Rows are points. Each copy is the shape, with its points in the same order, turned, moved and blurred by noise. Is it also mirrored, or only turned?
In the rows, 128 means zero.

Shape (9 x 3):
[[117 140 105]
 [146 146 115]
 [145  89 128]
 [  7 139 154]
 [140 132 184]
 [130 152 108]
 [132 143 208]
 [141 118 143]
 [128 101 157]]
Copy 1 (9 x 3):
[[135 154 152]
 [150 142 125]
 [155  92 147]
 [ 24 155 183]
 [109 103  94]
 [144 158 135]
 [ 84  97  78]
 [135 112 129]
 [121  95 138]]
Copy 1 is: mirrored
Copy 2 (9 x 3):
[[112 153 131]
 [146 150 130]
 [115  99 153]
 [ 21 203 201]
 [136 138 201]
 [119 160 126]
 [139 146 225]
 [132 127 159]
 [121 111 180]]
Copy 2 is: only turned
Copy 3 (9 x 3):
[[126 148 123]
 [154 140 123]
 [132  87 115]
 [ 41 159 209]
 [158  98 180]
 [141 152 126]
 [161  97 207]
 [145 105 139]
 [127  88 151]]
Copy 3 is: only turned
Copy 4 (9 x 3):
[[ 88 154  99]
 [121 149 107]
 [ 98  96 120]
 [  9 206 175]
 [129 134 173]
 [110 162  99]
 [131 148 196]
 [107 124 132]
 [ 96 116 153]]
Copy 4 is: only turned

Shape (7 x 4):
[[193 159 179 108]
 [131 106 124 153]
 [163  87  77 134]
 [209 124 157  70]
 [123 157 178  75]
 [ 94 152 105 120]
 [ 99  59 113 177]]
Copy 1 (7 x 4):
[[152 202  94 116]
 [126 111 109 187]
 [177  89  78 196]
 [183 164  46 116]
 [118 153 122  76]
 [135 105 159 131]
 [ 80  79 107 210]]
Copy 1 is: mirrored
Copy 2 (7 x 4):
[[180 102 143  73]
 [159 142 157 167]
 [152 160  92 178]
 [161  79  88  87]
 [ 95  94 166  95]
 [ 93 165 161 142]
 [147 141 165 234]]
Copy 2 is: only turned
Copy 3 (7 x 4):
[[202 157 146 113]
 [108 114 140 151]
 [122  54 119 130]
 [207 106 159  87]
 [136 182 158  69]
 [ 82 150 100 101]
 [ 69  83 153 169]]
Copy 3 is: only turned
Copy 4 (7 x 4):
[[202 130 106  78]
 [117 102 114 142]
 [102 115  54 148]
 [179 109  59  58]
 [141 126 143  46]
 [ 86 152 135 112]
 [ 78  65 116 170]]
Copy 4 is: only turned

Shape (10 x 6):
[[ 62 168 210 134 160  77]
 [115  88  78 119 189 232]
 [ 84 197 200 116 114  97]
 [103 128 163 148 104  96]
 [152 163 146 173 123 141]
 [176 124  90 115 170 133]
 [147  86 149  91 186 184]
 [166 107  96 117 118 129]
 [103 125 121  77 167 202]
 [130 161 102 162 123  99]]
Copy 1 (10 x 6):
[[ 89 220 181  85 124  64]
 [ 21  91  79 162 140 184]
 [122 226 171  61  93 108]
 [135 149 180  97 111 101]
 [152 162 133 137 112 142]
 [114 111  59 117 137 124]
 [ 61 116  94  94 189 160]
 [131  87  94 101 113 134]
 [ 35 139  92  92 129 177]
 [144 144 114 132  80 101]]
Copy 1 is: only turned
Copy 2 (10 x 6):
[[193 112 209 188 131  87]
 [165  90  48 106 142 223]
 [166 146 223 164  96 116]
 [116 120 161 157 110  96]
 [106 166 146 148 149 147]
 [133 130 112  63 170 143]
 [146  61 127 101 168 195]
 [101 121 114  73 128 134]
 [179  92 121 101 114 210]
 [132 175 126 122 131  99]]
Copy 2 is: mirrored
Copy 3 (10 x 6):
[[126 216 221  96 182 151]
 [123 147   8 127 144 188]
 [130 205 214 135 144 120]
 [109 136 170 123 146 121]
 [119 143 139 185 179 123]
 [159 131  68 140 191  95]
 [174 139  80 108 167 180]
 [144 107  85 131 150  91]
 [162 184  56 127 120 173]
 [ 96 148 125 148 169  75]]
Copy 3 is: only turned

Shape (9 x 6):
[[126 121 143 113 173 147]
 [ 81 151 107  64 182 119]
 [ 76 167 155 222  86 154]
 [193  72 127  56 154  84]
 [ 71 139 160 169  85 143]
 [138 180 112 120 173 185]
 [123 149 161 145 165  76]
 [138 142  92 106 149  80]
 [104 104 125 234 133 171]]
Copy 1 (9 x 6):
[[139 114 149  99 135 138]
 [ 94 147 160  70 180 121]
 [ 83 143 104 230 141 186]
 [190 134 118  66  91  43]
 [ 93 154 127 203 107 171]
 [108  98  95  86 151 178]
 [166 151 139 152 173 114]
 [117 152 116 106 164  66]
 [103  70 123 221 115 171]]
Copy 1 is: only turned
Copy 2 (9 x 6):
[[143 135 166 137 100 137]
 [ 95 159 120 101  53 165]
 [ 62 190 173 184 169  51]
 [177  73 116  66 136 181]
 [ 66 169 177 136 157  98]
 [142 190 108 186  95 139]
 [127 134 131  89  93  79]
 [113 118  80  99 110 129]
 [ 84 101 180 214 147  75]]
Copy 2 is: mirrored

Shape (13 x 8):
[[164 182 137 193 180 121 112 146]
 [147 123  79  92  90 138 127 149]
 [125 137 138 194 200 107 134  77]
 [ 79 120 168 144 136 145 164 142]
 [ 62 150 231 178 121 116  96 125]
 [174  85 168 146 176 208  89 107]
 [142 130 154 143 136 117 132 158]
 [137 150  69 122  65 167  76 113]
 [115 209  90 113 147 138 133 172]
 [124  95 116  61 103 122 168 158]
 [ 79 126 123  95 179 113 112 143]
 [122  92 127  69 113 175 148 179]
 [187  26 116 192 114 174 128 182]]
Copy 1 (13 x 8):
[[190 146 138 135 134 138  36 137]
 [121 108  63  96 122 132 141 167]
 [187 153 148 211 101 128  80 124]
 [118 166 171 155 146 125 142 164]
 [ 87 167 227 146 124  93  89 105]
 [166  36 178 162 129 177 111 144]
 [144 131 132 127 162 114 102 139]
 [106  93  85  81  51 136 109 164]
 [136 188  89  87 131 179  84 152]
 [109 130  75 120 170 122 187 155]
 [ 91 155 103 175 149 166 112 126]
 [ 99 107 108 109 176 159 173 178]
 [155  32 133 152 168  92 106 239]]
Copy 1 is: only turned
Copy 2 (13 x 8):
[[161 116 103 144 162 162  54  82]
 [140 108 133 116 136 117 171 163]
 [129 168  99 150 138 150  78  30]
 [ 70 184 126 135 146 175 103 156]
 [ 94 195 177 202 107 164  42 131]
 [ 25  86 125 149 185 125  99  73]
 [126 116 135 129 137 166  98 137]
 [147 107 143 164 158  66 165 157]
 [166 147  98  93 167 121  87 176]
 [105 148 164  84 116 150 171 178]
 [ 98 154 107  80  97 117  94 143]
 [ 65 120 123  98 156 142 152 195]
 [ 65  45  97 190 137 208 173 129]]
Copy 2 is: mirrored
Copy 3 (13 x 8):
[[151 175 109 173 193 110 100 114]
 [ 86 107 102  95 116 117 112 185]
 [145 117 140 184 167 111 135  52]
 [ 95 147 156 119 165 149 189 121]
 [116 197 237 122 177 145 152  94]
 [184 152  93 100 123 202 122  75]
 [138 156 137 147 147 135 138 157]
 [ 62 127 101  60 113 128  54 141]
 [ 97 146  92 110 206  75 121 166]
 [ 94 105 115  82 110 123 182 206]
 [147  89 152  93 184 117 152 154]
 [108 125 105  73 131 167 176 186]
 [122 125  87 171 108 249 109 175]]
Copy 3 is: only turned

Shape (13 x 8):
[[145 190  91 110 142 118 137 130]
 [163 139  81 110 120 159 149 126]
 [162 130  65 154  94 229 149  80]
 [ 75 110 153 168 180 104 138 110]
 [143 137  96 115  65 138 152 104]
 [ 56 109 137 206 168 108  26 119]
 [134 145 119  80 126 167 133 148]
 [114 154 172 124 115 153 124 134]
 [222 129  92 121 149 161 139  49]
 [103 156 128 156 179 111 138 184]
 [ 11  47 126 146 190 109  54  99]
 [ 96 165 107 117 112 122 150 137]
 [131  83 148 163 164  79 109 175]]
Copy 1 (13 x 8):
[[160 149 115  87 167 175 168 139]
 [173 103 126  93 143 168 159  84]
 [154  78 124 123 151 190 162  10]
 [ 91 134 128 142 154  99  84 135]
 [127 126 126  96 117 162 197  77]
 [ 81 186  85 208 134 173  52 127]
 [149 116 120  55 113 181 128 104]
 [ 71 109 122  88 136 175 125 127]
 [187  44  59 128 169 144 178  85]
 [143 152 164 111 151 163  96 166]
 [102 199  61 167 119 103  14  92]
 [115 161 134  79 143 163 155 109]
 [131 132 131 161  84 129  95 184]]
Copy 1 is: mirrored
Copy 2 (13 x 8):
[[115 167  96 120  99 125 199 128]
 [130 138  43 144 129 127 193 116]
 [ 99 112  13 217 147 148 187  84]
 [107  95 178 157 158 131 182 174]
 [122 128  71 133 138 133 198  57]
 [ 59 111 196 186 158 123  74 167]
 [117  97  57 114 109 153 179 131]
 [104  98 116 133 110 171 186 118]
 [154 195  49 169 194 174 195 102]
 [121 120 144 152  70 107 173 185]
 [ 61  72 174 138 222 106  86 208]
 [ 86 116 111 133 110 105 195 106]
 [180 107 161 140 142 117 124 167]]
Copy 2 is: only turned
Copy 3 (13 x 8):
[[121 206 156 142 130 102 103 111]
 [148 183 143 126 127 143 123 106]
 [179 165 175 156  93 219 134  75]
 [ 73 122 201  99 108 132 104 192]
 [169 192 134 143  99 139 166 132]
 [ 65  64 227 107  28  74 107 141]
 [127 157 101 149 124 131 100 123]
 [112 130 139 175 114 122 123 158]
 [125 192 177 113 159 181 169  49]
 [129 131 178 117 128  80  58 180]
 [ 33  71 155  55  13 131  96 172]
 [128 185 148 150  85 116 108 168]
 [117  93 167  69 133  70 120 169]]
Copy 3 is: mirrored
Copy 4 (13 x 8):
[[142 148 102  97 142 161 117  74]
 [140  96 110 118 147 178 152 104]
 [111  23 174 108 150 195 150  95]
 [ 79 118  81  85 164  61  97 139]
 [111 106 138 156 129 152 160  82]
 [101 129 162  57 112  29  60 181]
 [117 147 122 117 161 180 153 139]
 [ 95 152 144 130 190 131 118 129]
 [152  37 102 152 148 195  84 100]
 [139 159  96  60 186  91 129 116]
 [ 47 119  97  63  85  49  93 226]
 [ 96 153 116 104 145 128 149  87]
 [159 135  89 118 164  45 126 159]]
Copy 4 is: mirrored
